Every row gives one point. The last column is the point's height on a tilted bowl or saddle (a function of degree 2), plus a little noise. Along how many of its main directions does it bend up, bend down or stay straight?

Points:
0: -.21 -.51 -.17 -.15
1:  .25 -.23 -.28  .00
2: -.07 -.11  .23 -.06
3:  .07 -.15  .43 -.14
4: -.12  .10 -.22 -.06
5: -.01 -.04  .10 -.02
6: -.56 -.02  .82 -.84
7:  .09  .24 -.13 -.08
8:  .09 -.01 -.28  .00
9:  .29 -.37 -.27 -.04
10: -.56  .01 -.23 -.33
11: -.41  .12 -.16 -.23
12:  .40 -.49 -.11 -.11
13: -.57 -.71  .14 -.58
14:  .01 -.25 -.10  .02
15:  .13 -.35  .63 -.31
16:  .19  .14  .45 -.26
17: -.85  .01  .11 -.71
Directions: 0 up, 3 down, 0 straight

Points, 26 rows:
0:  .02 -.09  .15  .45  .06
1:  .19 -.01  .72 -.94  .19
2:  .43 -.27 -.16  .01  .04
3:  .24  .14  .16 -.24  .36
4: -.17 -.25 -.57 -.32 -.28
5:  .19  .18  .08 -.59  .20
6: -.11  .15  .32  .00  .33
7:  .16  .08  .32 -.03  .43
8:  .07 -.06  .18 -.17  .23
9: -.11  .41 -.15 -.09  .00
10:  .61  .33 -.15  .20  .31
11:  .65 -.05  .27 -.31  .53
12:  .25 -.17 -.09  .11  .05
13:  .11 -.24  .06 -.44 -.05
14:  .32 -.12 -.13 -.20  .21
15:  .43 -.93 -.62 -.43 -.94
16: -.48  .25 -.07 -.36 -.48
17:  .02 -.05 -.53  .13  .01
18:  .49  .72 -.12  .09  .36
19: -.20 -.28 -.03 -.32 -.28
20:  .06  .25 -.32 -.13  .20
21:  .00  .37  .12 -.08  .17
22: -.24 -.22  .07  .14  .01
23:  .34  .00 -.15  .09  .19
24:  .09 -.22  .18  .01  .21
25:  .12 -.77  .31 -.15 -.14
Directions: 1 up, 2 down, 1 straight

Points:
0: -.15  .07 -.05 -.34 -.42  .01 -.03
1: -.30  .20 -.07 -.13  .03  .19 -.24
2: -.15 -.43  .08  .06  .23  .09 -.14
3:  .00  .08 -.38  .27 -.24  .03 -.22
4: -.40 -.16 -.30  .43  .32  .23 -.34
5: -.02 -.23 -.15  .50  .48  .67 -.80
6:  .04  .22  .32 -.21  .15 -.24 -.23
7: -.32 -.57  .51  .12 -.18 -.05 -.26
8: -.03  .20 -.13 -.29  .53  .16 -.33
9:  .01  .28  .15  .20 -.06 -.53 -.20
10: -.06  .00  .05  .84 -.20 -.01 -.49
11: -.11  .09 -.19  .42 -.12 -.11 -.21
12:  .09 -.05 -.45 -.05  .25  .48 -.41
13:  .29  .33  .18 -.52  .19  .88 -.81
14: -.37 -.56 -.06  .02  .14 -.21  .13
15: -.22  .02  .06  .09  .33 -.18 -.13
16: -.03 -.46  .32  .20  .44 -.04 -.26
17: -.29 -.54  .27 -.49 -.18 -.54  .22
18: -.17  .21  .27  .08  .45 -.52 -.38
19:  .02  .11 -.34  .28 -.30  .26 -.37
20:  .08  .87 -.14 -.04  .09  .25 -.61
21:  .03  .14  .34 -.47 -.12 -.75 -.27
22: -.26  .58 -.03  .03  .30 -.21 -.53
23: -.94  .25 -.16 -.13 -.01 -.29 -.17
24:  .23  .16  .00 -.29  .22  .03 -.20
25:  .08  .31 -.49  .14  .22  .05 -.13
26: -.44 -.24  .63  .23 -.21 -.14 -.29
27: -.14  .32  .54 -.05 -.06 -.06 -.23
28: -.03 -.31  .31  .07  .00 -.17 -.14
29: -.12 -.03 -.49  .25 -.23 -.15 -.18
30: -.32  .31 -.09 -.26  .19 -.29 -.20
31: -.13  .06  .38 -.43  .12 -.14 -.10
32:  .30 -.07  .02  .61  .11 -.51  .06
33:  .01 -.19  .79  .25  .30 -.01 -.59
34: -.01 -.09  .16  .27  .12 -.01 -.21
35: -.05  .18  .21  .14 -.01 -.42 -.18
36: -.14  .14 -.23 -.20 -.27  .23 -.24
37:  .00 -.01 -.31  .41  .24  .13 -.17
38:  .09 -.22  .16  .04 -.55 -.29 -.12
39:  .35  .20  .22  .39  .31  .21 -.29
40:  .43 -.40 -.11 -.28 -.30 -.05 -.20
Directions: 2 up, 4 down, 0 straight

Points (64 x 9):
0: -.22  .28  .04 -.43  .28  .00 -.18  .39  .09
1:  .43 -.14 -.34 -.11 -.35  .05  .06  .13  .00
2: -.42  .15 -.60  .17  .08  .18  .09  .31  .06
3:  .53 -.37  .47  .32 -.04  .24 -.27  .05  .46
4:  .00  .38  .22  .08  .18 -.40  .13  .65  .26
5:  .29  .21  .42 -.01 -.34  .40 -.21 -.04  .38
6:  .56  .09  .82  .26 -.13  .23 -.16 -.26  .64
7:  .33 -.37  .43  .24 -.39 -.41 -.02  .11  .37
8:  .45  .48 -.09  .33 -.21  .00 -.62 -.06  .43
9: -.56  .17  .19  .18 -.40  .02 -.22  .09  .37
10:  .43  .56 -.26  .39 -.20  .44  .24  .11  .20
11: -.06  .20  .19  .35 -.20 -.51 -.14  .09  .29
12: -.04 -.09 -.06 -.51 -.20 -.15  .07  .12 -.01
13:  .23  .64  .21 -.24 -.31  .60  .13 -.04  .37
14:  .05  .74 -.29 -.34 -.18  .11 -.08 -.13  .10
15: -.39  .55  .46  .37  .42  .02 -.62 -.17  .57
16:  .17  .64 -.29 -.46  .37  .70 -.24 -.07  .15
17: -.42 -.31  .57 -.07  .28  .07  .25 -.05  .28
18: -.22 -.32  .52  .74  .24  .03 -.20  .06  .51
19: -.09 -.25 -.09 -.46 -.54 -.41  .09 -.31  .21
20: -.12 -.45 -.11  .56 -.03 -.21 -.55 -.59  .62
21: -.35  .19 -.20  .16 -.63 -.25  .05  .06  .30
22: -.08  .53 -.19  .01  .18 -.12  .14 -.66  .13
23:  .05 -.29  .54 -.43  .15 -.68  .11  .30  .28
24: -.16 -.24 -.10 -.41 -.56  .13 -.06 -.20  .18
25: -.65 -.06 -.40 -.29 -.04 -.40 -.71  .20  .40
26:  .07 -.49  .53 -.35 -.09  .24 -.18  .24  .29
27:  .54  .22 -.52  .18 -.27  .00  .03 -.12  .05
28:  .08 -.22 -.30  .51 -.22 -.21  .18 -.11  .22
29:  .65  .39 -.44  .10  .06 -.14 -.05 -.11  .02
30: -.13  .09 -.89  .32  .34 -.22 -.19  .20  .11
31:  .04  .15  .77  .23 -.26  .06 -.04 -.39  .52
32: -.34 -.12 -.10  .19 -.64 -.01 -.19  .22  .32
33:  .07  .21  .52 -.27  .15 -.45 -.16  .06  .19
34:  .15 -.13  .44 -.46 -.30 -.29  .37  .05  .23
35:  .46  .14 -.01  .33 -.23  .19  .18  .20  .18
36: -.34 -.17  .26  .69 -.35  .42 -.08  .41  .66
37: -.05  .23  .25  .18 -.20 -.16 -.25 -.90  .55
38:  .40  .29  .50 -.42  .32  .18 -.12  .35  .27
39:  .45 -.09  .45 -.25 -.20  .06  .06 -.66  .42
40: -.22  .36 -.42 -.09 -.23  .36 -.23 -.18  .14
41: -.01 -.28 -.65 -.52  .44 -.21 -.08 -.37  .02
42: -.20  .67 -.38  .32 -.36 -.77 -.19 -.15  .59
43: -.31 -.19  .63 -.11 -.63 -.06 -.94  .29  .50
44: -.30  .37 -.09 -.20 -.09 -.08 -.69  .20  .28
45: -.23  .37  .24  .15  .48 -.42  .04 -.06  .20
46:  .28 -.06  .28 -.09 -.07  .09  .25 -.66  .26
47:  .10  .05  .22  .06  .43 -.06 -.03 -.10  .04
48: -.11 -.06  .20 -.39  .15  .06 -.45 -.45  .23
49: -.20  .01 -.38  .57 -.58 -.30  .30  .00  .43
50: -.04  .78  .32  .33  .04  .17  .54  .30  .45
51:  .14  .18  .35  .45 -.73  .40  .30  .05  .65
52:  .48 -.06  .27 -.49 -.21  .26  .01  .37  .21
53: -.11  .39 -.26  .14  .02  .18  .28  .08 -.03
54: -.25 -.26  .26  .39  .15  .16  .07 -.18  .26
55:  .16  .08 -.41 -.18  .14 -.38 -.02 -.31 -.04
56:  .18 -.03 -.45  .54 -.09 -.01 -.37  .08  .26
57: -.21 -.26 -.01  .20  .12 -.59 -.73 -.02  .36
58: -.41  .15 -.13 -.51  .11 -.05  .20 -.35  .06
59:  .15 -.56 -.27 -.66  .18  .09  .06 -.14  .05
60:  .25 -.17 -.12 -.58 -.38  .02 -.07 -.12  .07
61: -.14 -.88 -.29  .06 -.01  .06 -.02  .04  .28
62:  .32  .14 -.04  .01 -.04  .18 -.64 -.05  .23
63:  .51  .08  .15 -.21 -.33 -.36  .17  .06  .15
Directions: 7 up, 0 down, 1 straight

Points, 70 rows:
0:  .18 -.07 -.50 -.15 -.62  .11 -.20 -.45 -.35
1:  .24  .16  .13  .22 -.30 -.34 -.17 -.17  .06
2:  .10  .24  .10  .48 -.33 -.31 -.15  .22  .02
3:  .21  .10  .45 -.14 -.30  .28  .15  .20  .18
4: -.65  .06 -.01  .15 -.17  .54 -.40 -.73 -.45
5:  .47  .10  .10  .14  .07 -.30  .49  .13 -.08
6:  .59 -.05 -.22 -.54 -.19  .08 -.04  .20  .01
7: -.36 -.17 -.21 -.17  .45  .15  .16 -.21 -.26
8:  .37  .43  .10  .32 -.45 -.09  .01 -.10  .11
9: -.09 -.04 -.11  .06 -.12 -.07  .14  .13 -.09
10: -.06 -.17 -.30  .06 -.30  .18 -.03 -.13 -.18
11: -.06  .34 -.08 -.60 -.10  .02 -.01 -.37 -.40
12: -.38  .24  .37 -.10 -.51  .18 -.35  .08 -.28
13:  .56 -.01  .07  .18 -.50 -.25  .36  .49  .17
14:  .10 -.27  .30  .00  .25 -.08 -.42 -.41 -.08
15:  .03 -.38  .40  .41  .34 -.03  .05 -.30 -.02
16:  .00  .39  .16 -.02  .52  .28  .32  .53 -.17
17:  .14 -.23 -.04 -.34  .17 -.32 -.05  .24 -.05
18: -.10  .10  .23 -.49  .29  .47 -.72  .14 -.49
19:  .19  .39  .41 -.37 -.46 -.06  .18  .07  .05
20: -.21 -.04  .26 -.05  .24 -.10  .09  .33 -.07
21: -.42  .11  .40 -.06  .26  .20  .38  .36 -.15
22: -.20 -.08  .22 -.10  .08  .44 -.18 -.36 -.15
23:  .20  .04  .12 -.03  .60  .35  .39  .00 -.12
24: -.75 -.06 -.16 -.28 -.36  .18 -.08 -.21 -.65
25:  .07  .59  .15  .37 -.58  .18  .66 -.44 -.04
26: -.58 -.03  .32 -.30 -.21 -.38 -.08  .23 -.49
27:  .13  .19  .05 -.34  .21  .13 -.03 -.14 -.10
28: -.16  .18  .29  .15 -.45 -.23 -.25 -.15 -.07
29:  .19 -.74 -.44  .12 -.31 -.11  .28 -.18 -.25
30: -.46 -.29  .29 -.07  .08 -.26  .16  .15 -.24
31:  .03 -.20 -.47 -.28  .20 -.23 -.06  .15 -.30
32: -.04 -.29 -.42  .11  .15  .34 -.05 -.28 -.31
33: -.06  .33  .32 -.31 -.05  .18  .12  .11 -.02
34: -.69 -.06 -.25  .09 -.70  .35  .06  .26 -.78
35: -.45 -.24 -.03 -.41 -.09 -.28 -.07  .34 -.43
36: -.36  .29  .17 -.50  .39  .31 -.38  .18 -.47
37:  .24 -.35 -.04 -.01  .06  .53 -.04 -.35 -.26
38: -.32 -.09 -.40 -.46  .15  .18  .24  .29 -.66
39:  .79  .63  .03 -.10  .23  .00  .60 -.48 -.37
40:  .10  .12 -.24  .08 -.40  .23 -.24  .60 -.20
41: -.29 -.13  .46 -.28 -.10 -.23  .48 -.20 -.33
42: -.20 -.43 -.43 -.21 -.25 -.50 -.49  .01 -.19
43:  .33  .64 -.18  .04 -.11  .04 -.06 -.13 -.09
44:  .41  .14  .51  .19 -.24 -.11 -.87  .50  .08
45:  .04  .69  .04  .18  .00 -.13 -.20  .32 -.09
46: -.27  .23 -.18 -.19 -.09 -.19  .24 -.11 -.31
47:  .03 -.43  .17  .54 -.45 -.69 -.46  .32 -.04
48: -.36  .00  .02  .13  .13 -.78  .05  .12 -.37
49: -.01  .10 -.85 -.43  .32 -.01 -.34  .24 -.82
50: -.21  .39  .02 -.79 -.01  .41  .29 -.06 -.63
51: -.03 -.27  .25 -.45 -.56 -.07 -.21 -.36 -.19
52: -.12  .39  .17  .10 -.29 -.07 -.59 -.41 -.21
53: -.11 -.11  .11 -.26 -.60  .40 -.94 -.76 -.83
54:  .32 -.35  .53 -.16 -.30  .45 -.12  .19  .22
55: -.53 -.52  .12  .44 -.20  .65 -.07  .15 -.56
56:  .11  .48 -.31 -.27 -.22 -.35 -.62  .41 -.47
57:  .22 -.18  .51  .17  .70  .26  .14  .09  .01
58:  .11 -.01 -.04  .06  .27  .34  .23 -.35 -.10
59:  .37  .25 -.27 -.10  .02 -.58 -.29  .12 -.21
60:  .41  .27 -.31  .31 -.27  .41 -.21 -.37 -.29
61:  .13  .00  .07 -.31 -.14 -.17  .24  .47 -.08
62: -.17 -.23 -.19  .40  .20  .12 -.18 -.20 -.12
63: -.36 -.09 -.70  .09 -.03  .10 -.10 -.06 -.45
64: -.13 -.02  .55 -.22 -.64 -.02  .39  .00 -.20
65:  .16  .16  .47  .69  .18 -.15  .26 -.16  .18
66:  .09 -.09  .27  .44  .07  .00 -.24  .49  .02
67: -.12 -.02 -.25 -.72  .46 -.22  .09 -.21 -.62
68:  .38  .22  .58  .03 -.41  .58 -.08  .02  .19
69: -.07  .37  .48  .08  .27  .17  .40  .21  .19
Directions: 1 up, 6 down, 1 straight

Points, 69 rows:
0:  .25 -.33  .05 -.09  .19 -.17  .18  .13 -.15
1:  .25 -.16 -.01  .45 -.63 -.03 -.49 -.03  .16
2: -.38  .07  .07  .11  .33 -.01 -.04  .82  .40
3:  .01  .30 -.93  .89  .57  .07  .05  .33  .33
4: -.08 -.41 -.45 -.06 -.25  .08 -.20 -.48 -.17
5:  .19  .07 -.08 -.04 -.26  .22  .14  .05  .03
6: -.46  .10  .23  .07 -.43  .05  .04 -.28 -.22
7:  .02 -.10  .22 -.46 -.41 -.37 -.19 -.43 -.50
8:  .18  .43 -.51 -.08 -.65  .06  .02  .78  .56
9:  .17  .20  .28  .42  .43 -.35  .42  .39  .20
10:  .12 -.03  .02  .36  .10  .37  .66 -.10  .48
11:  .34  .58 -.17  .14 -.48 -.34 -.18 -.13  .14
12:  .61 -.01 -.35  .16  .24  .39  .52  .34  .40
13:  .28 -.05  .04  .33 -.14  .07 -.46 -.24  .03
14: -.09  .38  .02  .27 -.61  .47 -.42  .04  .24
15:  .16 -.25 -.16 -.22 -.18 -.85 -.38 -.19  .10
16:  .09 -.48  .18 -.14 -.12 -.24  .48 -.32 -.25
17:  .08 -.03 -.06 -.11  .12  .18 -.10  .12 -.04
18:  .17 -.40 -.30  .04 -.49  .23  .32  .06 -.01
19:  .17 -.33  .13 -.38  .17  .32  .02 -.22 -.27
20: -.47 -.02  .64 -.31  .44  .04  .11 -.03 -.30
21:  .19 -.11  .29 -.26 -.05  .49 -.01 -.34 -.22
22:  .34  .10  .17 -.16 -.22  .01 -.08 -.46 -.22
23:  .22 -.11  .08  .31 -.34  .30 -.38 -.22  .02
24:  .57 -.34 -.24  .59  .46  .11  .09  .01  .06
25:  .02 -.43  .05 -.07 -.15 -.07 -.43 -.35 -.27
26:  .13 -.10 -.11 -.34  .50  .00  .51  .07  .12
27:  .24 -.06  .05 -.45  .32  .03  .19  .20 -.17
28:  .05  .63 -.20 -.21  .26 -.47  .24 -.10 -.04
29:  .05  .69  .23  .15 -.63  .27 -.08 -.34 -.14
30: -.46 -.12  .10  .26  .49  .77  .17 -.61  .85
31: -.03  .07 -.32 -.25  .30  .00  .52  .40  .32
32:  .20 -.31 -.68  .31 -.42 -.13  .31 -.10  .12
33: -.48  .67  .06 -.21 -.02  .27  .67  .42  .55
34:  .55 -.06 -.09 -.05 -.24 -.81  .28  .07  .35
35: -.01 -.09  .18 -.88 -.28 -.53 -.49  .09 -.34
36:  .10 -.82 -.43 -.12 -.15  .53  .09  .38 -.24
37:  .19 -.28 -.27  .37  .07 -.25  .29 -.33  .24
38:  .38 -.13  .10 -.49  .79 -.08  .22 -.06 -.23
39:  .27  .67  .30  .33  .43  .25 -.02  .24 -.07
40: -.21 -.12  .09  .53  .14  .58 -.32 -.14  .24
41: -.33  .02  .18 -.29  .11 -.09 -.17 -.60 -.23
42: -.06 -.17 -.29 -.06  .17  .14 -.26 -.09 -.01
43:  .09 -.19  .35  .64  .17  .04  .76 -.38  .50
44:  .10 -.08 -.17 -.28  .09 -.32  .11 -.76 -.11
45:  .10 -.07  .24  .09 -.05  .12  .15  .08 -.10
46:  .27  .48  .39  .13  .34 -.11 -.47 -.17 -.29
47:  .11 -.03  .17 -.42  .38  .02  .65 -.24 -.03
48:  .76 -.25 -.35  .10  .36  .39  .38  .37  .22
49:  .15 -.22 -.09 -.13  .33  .48 -.09  .52  .05
50: -.16 -.68  .72 -.16 -.11  .12 -.38  .20 -.94
51:  .01  .50 -.46 -.22  .07 -.28 -.25  .19  .08
52: -.21 -.27  .55  .40 -.10  .18 -.15 -.41 -.31
53:  .57 -.38  .01 -.13 -.21 -.32  .52  .65  .33
54: -.21 -.14  .10  .09  .10 -.05 -.07 -.37 -.05
55:  .03  .03 -.26  .14 -.09  .06 -.55 -.51  .15
56:  .10 -.01 -.23  .00  .13  .74  .13  .25  .37
57: -.03 -.27 -.27 -.02 -.13 -.29 -.03  .03 -.05
58: -.04 -.14 -.23  .16  .69  .57 -.20 -.20  .40
59: -.05  .04  .39  .83  .46 -.03  .14 -.76  .48
60: -.52 -.15 -.51 -.40 -.10 -.51 -.37 -.74 -.01
61: -.39 -.26 -.22 -.14  .04 -.33  .71  .58  .52
62:  .39  .25  .16  .72  .24 -.07 -.01  .06  .07
63: -.28 -.04  .26 -.07  .37 -.45 -.09 -.07 -.08
64:  .22  .26 -.02  .09  .54 -.32 -.55  .20 -.09
65: -.11  .24  .62 -.26  .32 -.31  .27 -.18 -.46
66:  .15  .73 -.11 -.10 -.05 -.27 -.02 -.06 -.11
67: -.07 -.12 -.23 -.43 -.22  .53  .09 -.44 -.17
68:  .20 -.28  .08 -.43  .16 -.44  .42  .22 -.12
Directions: 4 up, 3 down, 1 straight

Points:
0: -.04  .05  .01  .00  .21 -.72 -.23 -.71 -.24
1: -.55  .02 -.16  .29  .04 -.09 -.01  .09 -.05
2: -.16 -.22 -.64  .12 -.16 -.17 -.49  .14 -.42
3: -.06 -.02 -.12 -.04  .23 -.09 -.02 -.54 -.24
4:  .17 -.16  .16 -.84 -.25  .22 -.07 -.19 -.43
5:  .29  .08  .50 -.26 -.35 -.19  .06  .05  .21
6: -.29  .25 -.01 -.28  .30 -.10 -.05 -.72 -.22
7:  .11  .05 -.50  .39 -.55 -.62 -.34  .20 -.26
8:  .32 -.02  .06 -.29 -.30  .16 -.13 -.47 -.14
9: -.19 -.36 -.30 -.08 -.06  .16  .20 -.54 -.24
10: -.18  .41  .43  .04  .03 -.23 -.82  .38 -.04
11:  .05  .36 -.31 -.01  .01  .28  .06  .07 -.30
12:  .50  .07 -.12 -.23  .66 -.11 -.22  .02  .53
13:  .36  .25  .44 -.39 -.10  .50 -.40  .09 -.32
14:  .08 -.45  .21  .00 -.17 -.24 -.28  .35  .45
15: -.05 -.58  .16 -.01 -.04 -.20 -.31 -.18 -.17
16: -.14 -.39  .22 -.50  .76 -.23 -.94  .06 -.42
17: -.06 -.49 -.32 -.05 -.18 -.24 -.29 -.15 -.38
18:  .36  .09 -.06  .24  .13  .26  .20 -.09 -.06
19:  .05  .08  .21  .30  .52 -.86 -.27  .17  .67
20: -.23  .25  .28  .21  .23 -.41  .21  .02 -.08
21:  .12  .16  .35 -.37 -.14 -.16 -.55 -.27 -.32
22:  .32  .03 -.18 -.13 -.31  .11  .55  .40 -.24
23: -.03 -.17 -.83 -.18 -.09 -.56  .00  .04 -.37
24: -.09 -.28  .07 -.22 -.04 -.08 -.47 -.15 -.39
25:  .36 -.46 -.05 -.27  .09  .00  .02  .37  .31
26:  .30 -.32 -.51  .02 -.03 -.25  .02 -.12 -.09
27:  .38 -.01 -.45  .02  .09  .43  .20 -.03 -.16
28:  .47  .52  .23 -.06 -.07  .36  .23  .17 -.08
29: -.15 -.18  .16 -.09 -.34  .46  .07  .40  .56
30:  .17  .33  .18  .37 -.14  .29 -.33  .12 -.27
31: -.61 -.22  .11  .07  .67 -.07  .15 -.45 -.79
32:  .03  .00  .07 -.26  .06 -.09 -.24  .64  .34
33:  .27  .23 -.17 -.36  .34 -.01 -.46 -.01 -.15
34: -.06  .20  .49  .02  .12 -.22  .26 -.10  .10
35: -.10 -.03 -.21 -.18 -.11 -.15 -.24  .02 -.24
36: -.14  .17  .25  .28  .39 -.10  .29  .04 -.14
37: -.20 -.59 -.52  .36 -.11  .37 -.06 -.62 -.61
38: -.07  .38  .00 -.14 -.21  .20  .26  .16 -.03
39: -.06 -.19 -.18  .13  .12  .00  .00  .42  .32
40:  .26 -.22  .00 -.02  .23  .11  .34  .08  .17
41: -.13 -.13 -.46 -.06  .43 -.21 -.25  .19  .14
42:  .07  .21  .27 -.05 -.09 -.30  .37 -.17 -.01
43: -.63 -.15 -.38  .54 -.43  .60  .05  .35  .21
44: -.22 -.41  .16 -.05  .61 -.11  .28  .13  .21
45: -.41 -.12  .31  .40 -.06 -.09  .40  .05  .20
46:  .04  .20 -.36 -.02 -.30  .58  .14  .26 -.39
47:  .39  .34 -.32  .12  .25 -.10  .04 -.10  .08
48:  .14 -.10 -.14  .33  .35  .31  .05 -.59 -.44
49: -.06  .43  .03 -.23 -.22 -.18 -.32  .12 -.26
50: -.15 -.36  .03  .24  .38 -.28  .44  .07 -.07
51:  .10 -.41  .64 -.40 -.31  .45  .27  .09  .91
52: -.02  .27 -.28 -.11  .77 -.34  .38 -.30 -.14
53:  .72 -.38 -.06  .01 -.69 -.01 -.28  .21 -.42
54: -.45  .08  .29 -.41 -.15 -.17 -.40 -.41 -.26
55: -.10 -.02  .14  .39 -.85  .78  .01  .17  .53
56:  .35  .04 -.02 -.73 -.09  .52 -.25 -.30 -.62
57:  .37 -.31 -.07  .09  .08 -.38  .09  .31  .45
58:  .20  .01 -.15 -.34 -.43 -.26  .32  .36 -.40
59: -.31 -.15 -.06  .32  .16 -.08 -.23  .24  .16
60: -.36 -.07 -.03 -.03  .03 -.37  .13  .38  .30
61:  .19  .36  .14  .15 -.26 -.06 -.05  .47  .00
62: -.03 -.24 -.50  .11  .13  .38  .17  .29 -.04
63: -.18  .07  .30  .54 -.11  .03 -.13  .11  .10
64: -.86 -.14 -.05  .62  .22  .06  .16 -.01 -.32
65: -.38  .32  .21  .31 -.10  .11 -.19 -.05 -.10
66: -.60  .14  .07  .14  .05 -.34 -.33  .42  .32
67: -.37 -.05  .28 -.10  .10  .31  .03 -.12  .19
68:  .36 -.21  .16  .09 -.47  .02  .05 -.13  .09
69: -.26 -.27  .03  .45 -.15  .32  .13 -.26 -.02
70: -.21 -.60 -.09 -.62 -.43  .39  .04  .17 -.10
Directions: 2 up, 3 down, 3 straight
